Each row is a point. Each table stands for the endless flat space through its points: a line for two points, a plane for three, and so on. The two share one point or none. Which?

First, 2 rows:
[[  4.5 -18.8   5.8  -1.2]
 [  4.1 -12.8   5.0   5.6]]
Second (2 x 4):
[[  2.9  -6.9   3.5   4.2]
 [  6.2 -15.0   9.8   7.2]]
They share: no point

First, 2 rows:
[[ 17.4 -13.1   3.4  -8.6   7.9  13.6]
 [ 12.9  -4.4  10.9 -17.3  18.4  10.6]]
Second (2 x 6):
[[ 11.4  -4.5   5.0 -12.6  11.4   9.2]
 [ 20.4 -12.9  15.2 -18.0  21.9  16.4]]
They share: [ 14.4  -7.3   8.4 -14.4  14.9  11.6]

First (2 x 8):
[[ -5.3  -7.9   2.0   2.4  -3.5   0.9  -7.8  16.3]
 [ -3.3 -11.5   5.1   0.6  -0.9  -1.5  -6.9  18.0]]
Second, 2 rows:
[[-10.9  -7.5   7.7   9.0   2.2  -5.3 -12.0  25.8]
 [ -7.3  -3.9  -3.1   3.0  -6.6   6.7 -11.2  13.8]]
They share: no point

First, 2 rows:
[[ 17.6  -2.1  -5.3  -2.6  -4.6   0.8   6.3 -10.2  -4.3]
 [  6.2   4.2   3.1   3.4 -16.0   5.6   8.1  -8.7   5.3]]
Second:
[[ 11.4   2.6   3.3   1.9 -12.7   4.4  11.1  -9.1   2.4]
 [  7.2   1.1  -5.7   0.4 -11.2   3.2   0.3  -9.4   1.5]]
They share: [ 10.0   2.1   0.3   1.4 -12.2   4.0   7.5  -9.2   2.1]

First, 2 rows:
[[-11.8  14.0   2.2  -0.2   5.8  -8.9   7.6 -12.2 -16.0   8.9 -16.8]
 [ -8.4   7.4   2.2  -7.4  -1.4  -5.1   2.2 -13.8 -13.2   9.5 -14.4]]
Second, 2 rows:
[[ -6.6   0.1   1.3  -9.1  -5.2  -4.5  -6.1 -21.0 -11.9  10.5 -12.5]
 [ -2.8   5.3  -1.3  -9.3  -7.0   1.9  -0.5 -13.8 -17.1   6.9 -15.1]]
They share: no point

First, 3 rows:
[[ -1.2  -6.1  12.4   8.6  -1.6 -17.5  -5.0  -6.6  10.2  20.9   1.4 -20.3]
 [ -3.6   3.9  10.4   3.6  11.4  -6.1 -15.4 -12.0   7.2   5.9 -12.6 -13.9]
 [  3.3  15.8   4.6  -4.6  12.2   7.7  -7.4   1.5  12.9  -5.2 -14.5  -7.4]]
Second, 2 rows:
[[ -4.0  -3.1  19.5  -8.4  15.0   3.0  -9.1   2.7   6.8  16.1 -11.7  -7.9]
 [ -0.2   1.9  12.1  -1.4   7.6  -2.6  -6.1   0.1  10.4  11.3  -7.3 -12.1]]
They share: [  1.7   4.4   8.4   2.1   3.9  -5.4  -4.6  -1.2  12.2   8.9  -5.1 -14.2]

First:
[[-16.2 -18.4   0.5  -4.1 -15.9   6.4  -8.1  11.3  -6.5 -22.2  -4.0  12.7
   -3.8   1.8]
 [  5.8 -14.8  16.1  -4.1 -14.3  18.8   9.9   6.5 -16.1 -14.2   7.6  -1.3
  -17.8 -15.0]
 [ 15.0 -12.4  23.7  -6.5 -12.9  23.6  15.9   7.4 -18.7  -8.5  11.8  -6.8
  -22.9 -21.2]]
Second:
[[  1.8 -18.4  13.2  -6.7 -13.7   6.7  -7.7  -1.3 -11.6 -11.9  -3.9   4.0
  -11.5 -18.2]
 [ -2.4 -13.6  11.4  -9.7 -18.5  20.5  14.5  20.9  -5.6 -18.5  13.5  -1.4
  -18.7  -0.8]]
They share: no point

First:
[[  9.7  -2.8   8.0 -12.5   8.7  15.3  12.7  18.5  -1.5 -11.5 -10.1   5.6
    6.2 -12.2   9.1  -5.9  11.7   4.1]
 [ 11.1   0.9  -1.1  -2.4  15.9   5.4  12.5   2.5  -1.9  -8.7 -10.5  -8.8
    8.1  -0.1  21.0  -0.3   2.9  13.6]
 [ 14.1  -0.6   6.2  -6.3  15.9  13.5  19.5  20.1   1.7 -12.3 -17.3   8.0
   11.2 -10.0  13.3  -4.3  17.3   1.9]]
Second (2 x 18):
[[  2.7  -8.7   2.2  -9.4  17.2  12.3  18.0  -1.7  -2.4 -16.8 -19.2  -0.5
   12.6   6.7   5.4 -11.5  10.8  -1.0]
 [ 15.9   0.3   3.4  -5.2   1.6  11.7  -1.2  16.9  -7.2  -8.4   3.0  -7.1
   -4.8 -15.5  18.0   2.3  -2.4  18.8]]
They share: no point

First:
[[ 11.9   9.9  16.7   2.5  17.1   0.3  -0.7   4.4  -1.4  13.0  -2.8 -14.0
    6.2  13.9  -7.6   6.8   8.8  13.7   1.7  -2.8]
 [ 13.4   7.2  19.2   6.0  19.3   3.4  -2.0   3.6  -1.3  14.2  -3.5 -14.3
    5.9  14.4  -5.1   7.0   5.3  17.5   0.8   1.0]]
Second (2 x 20):
[[  9.8   6.5  14.8  -1.5  19.4   0.6   0.1   1.3  -7.2  14.5  -2.5 -11.1
    7.4  14.9  -4.2   8.3  11.8   6.7   7.4  -4.2]
 [ 11.0  21.7  10.0 -10.7  12.6 -10.2   2.5  15.7   5.2   7.7  -5.3 -18.3
    4.2  13.3 -15.8   4.7   7.0  21.9  -0.6 -13.0]]
They share: no point

First (4 x 24):
[[-16.4  -7.8   5.3 -20.7  -6.1  -2.6   6.8 -20.8 -17.5 -10.6 -18.5  -3.3
   -5.1   8.1  17.2  -6.2  -7.4 -19.5  24.7   7.8   4.8   6.9 -12.9  -3.8]
 [-21.4  -3.8  -2.5 -25.5 -18.3  -3.2  16.0 -24.4 -16.9 -13.8 -23.5  -6.1
   -3.3  20.5  23.4 -11.8  -6.8 -33.5  33.5   2.4   4.8   5.5 -22.3  -6.4]
 [-22.4 -20.3  16.5 -19.0  -3.3 -13.7  12.0 -19.9 -18.9   0.2 -23.0  -5.6
   -5.8   7.0  24.9   0.2 -23.3 -15.5  23.0   8.4   4.3  -5.0 -15.8  -6.9]
 [ -5.9 -14.0  20.1  -9.1  19.2   4.6 -15.0  -7.6 -15.0  -8.2   1.0  10.3
   -3.7  -6.8  -5.1  10.7   6.1  13.9  -1.3  16.8   0.1  11.5  11.5   9.6]]
Second:
[[-18.4  -5.9   1.7 -14.4   9.3  -3.2  -5.6  -6.1 -13.0  -0.9 -15.4  10.7
    8.7  17.5   7.2  14.9   1.0  -5.9  20.3  13.8  -8.4   4.6  -4.0  14.9]
 [ -8.8 -16.7  22.7 -15.6  -1.5   6.4   1.6 -18.1 -16.0 -19.5   2.6   1.7
  -11.7   0.7   1.8  -5.5   6.4  -1.1  -0.7   6.0   8.4  10.0   1.4  -3.7]]
They share: [-13.6 -11.3  12.2 -15.0   3.9   1.6  -2.0 -12.1 -14.5 -10.2  -6.4   6.2
  -1.5   9.1   4.5   4.7   3.7  -3.5   9.8   9.9   0.0   7.3  -1.3   5.6]

First:
[[ 18.3   6.1  11.5  10.8   2.4  -9.5  16.2   8.4  13.6   8.2  12.0 -10.3
   -8.3   6.0  -8.0   4.9 -20.1   3.1 -20.6  13.6   1.2   1.3   2.0   3.4]
 [  6.3  -3.9  -2.5  10.4  -3.2   0.9  11.4  -5.2   4.8  21.8   0.0 -14.7
   -6.3  -9.2   6.8  -3.9  -7.3  -1.3  -5.4  15.6  -5.6  -4.7   3.6  13.0]]
Second, 3 rows:
[[ 10.9   5.1   9.7  14.4  -1.6  -9.7  18.4   8.0   2.8   8.2   1.8 -13.1
   -8.1  -1.0   1.0   5.7 -12.7   4.9 -16.6  17.2  -5.2   3.3   6.4   6.8]
 [ 13.7  -2.9  -0.7   6.8   0.8   1.1   9.2  -4.8  15.6  21.8  10.2 -11.9
   -6.5  -2.2  -2.2  -4.7 -14.7  -3.1  -9.4  12.0   0.8  -6.7  -0.8   9.6]
 [ 15.1  -5.2  -2.1   5.5   4.6  -1.2   7.5  -1.4  16.0  23.4   9.7 -13.5
   -6.2  -4.8  -1.9  -5.2 -11.4  -6.6 -10.7  12.7   4.4  -4.6  -3.6  10.3]]
They share: [ 12.3   1.1   4.5  10.6  -0.4  -4.3  13.8   1.6   9.2  15.0   6.0 -12.5
  -7.3  -1.6  -0.6   0.5 -13.7   0.9 -13.0  14.6  -2.2  -1.7   2.8   8.2]

First, 3 rows:
[[-15.6 -18.4   5.6   2.7 -10.5   5.2  -0.1 -11.3  -2.4   5.2  -3.5 -14.7
    8.2  10.8   3.6  -5.6  -8.7   1.4 -12.8   6.4  12.1   6.5  14.4  -2.6]
 [ -8.9 -10.3  -0.4   3.8   7.3  13.4   1.0   1.9 -20.4  -0.4  11.4   9.1
   -1.6  -6.2  -3.9 -22.1 -14.6   5.6 -14.2   0.2  -7.4  -8.1  18.3   7.7]
 [-17.3 -16.4   8.5   1.8  -3.2   9.6  -4.9  -6.5  -6.7  12.5   0.5 -16.8
   13.5   9.7  -0.9 -10.3  -3.4   8.6  -7.4  -0.7  14.7  -0.7   9.2  -6.3]]
Second:
[[ -4.8 -25.7  -7.9 -15.2  -0.2  -6.6   0.8   9.5   3.2   3.3  16.4   2.7
   15.2 -14.5   0.3  -9.6 -16.3  16.2 -29.9  20.7   7.5 -11.3   6.7  18.3]
 [-10.3  -8.7   5.1   1.8  10.3   5.4   6.3   5.5 -10.8  19.8   0.4  11.2
    9.2  -3.5 -10.2   0.4 -13.3  16.7 -10.9   5.7   8.0   7.7   3.2   8.3]
 [-15.4  -5.4  11.4   9.0   4.6  12.6   3.9  -5.3 -16.5  12.3   0.4   2.2
    0.5   6.1  -3.6 -10.1 -10.0   6.2  -2.5  -5.1   0.8   4.4  12.8  -2.2]]
They share: no point

First:
[[-16.9  18.1  12.8   1.7  10.6  -3.0   0.0  -8.5  -4.0 -26.8  13.3   8.6
    9.0   4.5  -9.2  -8.2  -5.3  -6.9  -4.1   9.2  14.4  -8.7   8.2   3.9]
 [-12.1  11.3  21.2  -1.9  17.0  -4.6  12.8 -14.9  -2.0 -16.0  25.3   7.8
    8.6  -9.5  -0.8   0.6   6.7  -3.7 -17.3  14.0   2.8   3.7  -0.2  -9.7]
 [  5.6   5.1   6.8  -5.8   8.6  11.0  -3.0  -0.5  -5.0  -4.3   9.3  18.1
    8.5 -11.5  -9.2  10.3  -0.3   5.6  -2.6   1.2  -7.1   4.3  13.2 -16.1]]
Second:
[[-17.2  20.4  11.0 -13.5   3.0   4.6   7.7 -14.2   3.7 -11.2  25.2   9.3
   -2.3   7.8 -12.2  -1.8   4.3  -3.3 -10.4   7.1   4.5   8.4  12.5   2.2]
 [-11.5   9.0  17.0  -3.3   4.8   4.9   2.0  -2.8   4.0 -20.2  18.3   7.5
    5.8   1.8  -1.4   5.1  -6.8   1.2  -5.3   6.8   3.9  -2.1   9.2  -3.2]
 [-15.2  13.2  15.9  -6.2   1.9   5.9   4.0  -4.6   7.2 -19.3  23.8   5.7
    1.0   6.7  -1.5   5.5  -6.9   2.3  -5.3   7.9   4.9   0.8  10.0   0.3]]
They share: no point

First (4 x 24):
[[  1.2  11.6  -0.1 -11.5  -8.8  -5.9  -7.5  -5.9   8.9  11.6  -1.0   7.6
   -4.9  14.6  12.4  16.1   0.5  12.2  -4.2  -5.0 -23.5   2.9  22.2   2.4]
 [  0.6  16.8   1.7 -17.7  -9.0  -6.3  -3.7  -2.7  13.7  17.6  -0.8   6.4
  -11.9  19.6  11.0  21.3  -3.5  14.8   0.4  -4.8 -36.9   1.3  25.8   7.4]
 [ -2.3  17.7   2.4 -17.0 -10.7  -7.3  -6.3  -5.8  14.3  15.4  -0.3   7.0
  -10.4  18.9   9.3  18.9  -0.6  14.7   0.1  -3.4 -33.3   0.1  23.9   6.0]
 [  5.2  10.2  -2.5  -6.3  -4.8   2.9   1.1  -4.5   8.7  10.8   3.8   0.2
  -10.5  15.2  17.4  21.7  -6.3  12.0  -1.6 -14.4 -28.5   9.9  20.0  12.4]]
Second:
[[ 11.1  15.4  -3.5   4.2 -14.1   7.1  -5.1  -5.7   4.8  -1.1  11.9   0.5
   -5.2  20.3  20.1  14.9   3.3   4.8 -12.9 -22.8 -19.7   8.3  21.0   2.0]
 [ -4.1   7.4  -1.5  -3.8  -6.1  -0.9  -6.3 -14.5   8.4   4.9   2.3   2.5
   -3.6   8.3  12.9  14.1   0.9  12.4  -1.7  -8.0 -12.9   8.3  12.2   8.8]]
They share: [ -0.3   9.4  -2.0  -1.8  -8.1   1.1  -6.0 -12.3   7.5   3.4   4.7   2.0
  -4.0  11.3  14.7  14.3   1.5  10.5  -4.5 -11.7 -14.6   8.3  14.4   7.1]

First (3 x 24):
[[  8.9 -19.8   2.9   6.9  10.3 -13.6 -13.9   1.9  -0.8   5.3 -14.0  10.9
  -23.3  -5.8   3.6 -20.5  15.6   5.8  15.0 -15.8 -17.7  11.2   3.8 -12.2]
 [-10.7  -7.4   6.9  -2.1  11.5   9.0  -7.5  14.9   5.2  10.5  -8.4   5.3
   -8.9  -2.2   8.6  -7.9  -0.2  -9.0  18.8  -4.2  -9.5   8.0  -8.4   1.0]
 [-19.7  -6.8  15.3 -12.0  11.5  20.1  -8.7  17.0  -1.4   8.1  -1.2  -0.7
   -8.9   3.2  10.7  -8.8  -2.3 -14.4   8.9  -4.2   0.4  12.8 -17.1  -0.8]]
Second:
[[ -7.6 -14.9   8.3  -6.1  11.3   8.3  -8.3  10.1  -2.0   9.3  -1.8   2.0
  -13.2   5.8   7.5 -10.3   3.1 -14.3  18.7  -5.0  -6.5   8.4  -9.2  -9.6]
 [-10.8  -6.1  17.5  -6.9  16.5   7.9 -22.7  17.7  10.8   1.3 -14.2   0.0
   -3.6  -7.8   2.3 -13.1   0.7   0.1   5.5 -13.8 -14.1  21.2  -6.8   3.6]]
They share: no point

First:
[[ -2.3   5.5   2.5  -0.8  17.6   4.3  15.5  -3.0  -1.0  -7.4   8.7 -19.1
   -3.2   3.9 -10.6   5.3  -1.1 -16.1   0.6  -7.5   0.8 -24.6   5.0  -7.9]
 [-17.5   0.9   9.6 -16.5  19.1  16.5   6.8   0.7  -3.3   6.7  16.4 -23.0
  -10.4  14.7   0.8   7.1 -16.6 -28.7 -11.8 -19.9  16.3 -22.4   7.8  -9.1]
 [ -2.7  -2.8 -14.5  -1.6   8.3  10.7  14.0 -18.1  16.9  -4.1   7.3  -5.0
  -14.0   9.6 -12.4   1.7  -9.3  -3.5  12.1  -8.6   2.7  -7.3 -12.5   0.8]]
Second (3 x 24):
[[ -6.0   3.6  -7.0  -5.2  14.2   3.0  14.4  -9.0  13.5   4.4   8.0  -5.8
  -17.9   7.4  -0.1   4.9 -19.0 -19.4  -2.4 -12.6   3.0 -19.5  -0.2  -7.2]
 [ -4.7   6.8  -5.1  -7.4  12.9   4.9  14.2  -6.9  14.3   1.1   4.7  -7.0
  -15.6   4.4  -1.4   8.7 -16.7 -16.7  -0.1 -13.4   4.9 -20.5   2.9  -4.6]
 [-14.5 -14.4  -6.1  -2.6  16.3  15.9   9.0 -16.3  -0.9   4.9  23.7 -17.0
  -12.2  23.6 -10.4  -8.1 -10.5 -17.3  -0.7 -10.6   6.7  -6.9 -15.3  -8.2]]
They share: [ -8.3  -0.6  -3.7  -7.2  13.3  12.3  11.4  -9.5   7.5  -0.3  10.9 -13.2
 -11.6  11.0  -7.2   4.1 -11.3 -14.3   1.9 -12.8   7.7 -14.7  -3.1  -3.8]
